Each row is a point. Each copy is the shape, with its points in the same order, turned, moved and blurred by noise. Some copies are also mirrored. Which?

Shape (5 x 2):
[[-14 -28]
 [ 28  12]
 [ 34 -27]
 [-55   2]
 [ 21  -9]]
Copy 1 (5 x 2):
[[ 24  -5]
 [-33   1]
 [-14 -30]
 [ 38  44]
 [-13 -14]]
Copy 1 is: mirrored
Copy 2 (5 x 2):
[[  4 -28]
 [ -2  25]
 [ 35  12]
 [-41 -44]
 [  9  11]]
Copy 2 is: only turned
Copy 3 (5 x 2):
[[-21 -26]
 [ 22  23]
 [ 31 -25]
 [-60  -4]
 [ 17   1]]
Copy 3 is: only turned

Shape (6 x 3):
[[ -8  -9 -30]
 [-25  15  11]
 [ -6  -5 -32]
 [  5  15  18]
 [ 27 -18 -45]
 [  5 -10  19]]
Copy 1 (6 x 3):
[[-15   0 -42]
 [-27  16   3]
 [-14   1 -44]
 [-11 -11  11]
 [  7 -28 -60]
 [ 10   0   1]]
Copy 1 is: mirrored
Copy 2 (6 x 3):
[[-16  -1 -20]
 [-11  18  25]
 [-17  -1 -21]
 [ 16  26  15]
 [  7  -9 -49]
 [ 20   0  16]]
Copy 2 is: only turned

Shape (8 x 3):
[[  4  41  11]
 [-27 -34   3]
 [ -3   6  -1]
 [ 12  30  28]
 [ 50 -23  12]
 [-23  30 -17]
 [-16  -2  22]
 [ 10 -53  42]]
Copy 1 (8 x 3):
[[ 46   2 -20]
 [ -8   7  48]
 [ 11  -3   7]
 [ 28  16 -19]
 [-38  13 -26]
 [ 33 -23  13]
 [ 16  21  17]
 [-42  45  20]]
Copy 1 is: mirrored
Copy 2 (8 x 3):
[[  2  -7  33]
 [-26  26 -36]
 [ -2   9   1]
 [ -6 -24  21]
 [ 26 -32 -37]
 [  0  32  28]
 [-27   4  -4]
 [-27 -23 -60]]
Copy 2 is: only turned

Shape (8 x 4):
[[  0  15   9   3]
 [-16  18  14 -13]
 [ 29  14 -37   7]
 [ 11 -20  -9 -13]
 [ 31   8   0   3]
 [-23 -21 -13   5]
 [-10 -29  10 -19]
 [ 21  -8 -42  49]]
Copy 1 (8 x 4):
[[-11   9   5  -8]
 [-14 -12   7 -16]
 [ -7  12 -23  39]
 [ 27  -4   1   9]
 [  3  21 -14   5]
 [  6  -2  31  19]
 [ 30 -15  24  -5]
 [  0  38   8  60]]
Copy 1 is: only turned
Copy 2 (8 x 4):
[[ 11  14  17  -3]
 [ 16  24  12 -26]
 [  3   0 -22  32]
 [ -3 -23 -15 -16]
 [ 14 -22  10  20]
 [-25   5   2 -26]
 [ -2 -15   1 -38]
 [-44 -10  -4  46]]
Copy 2 is: only turned
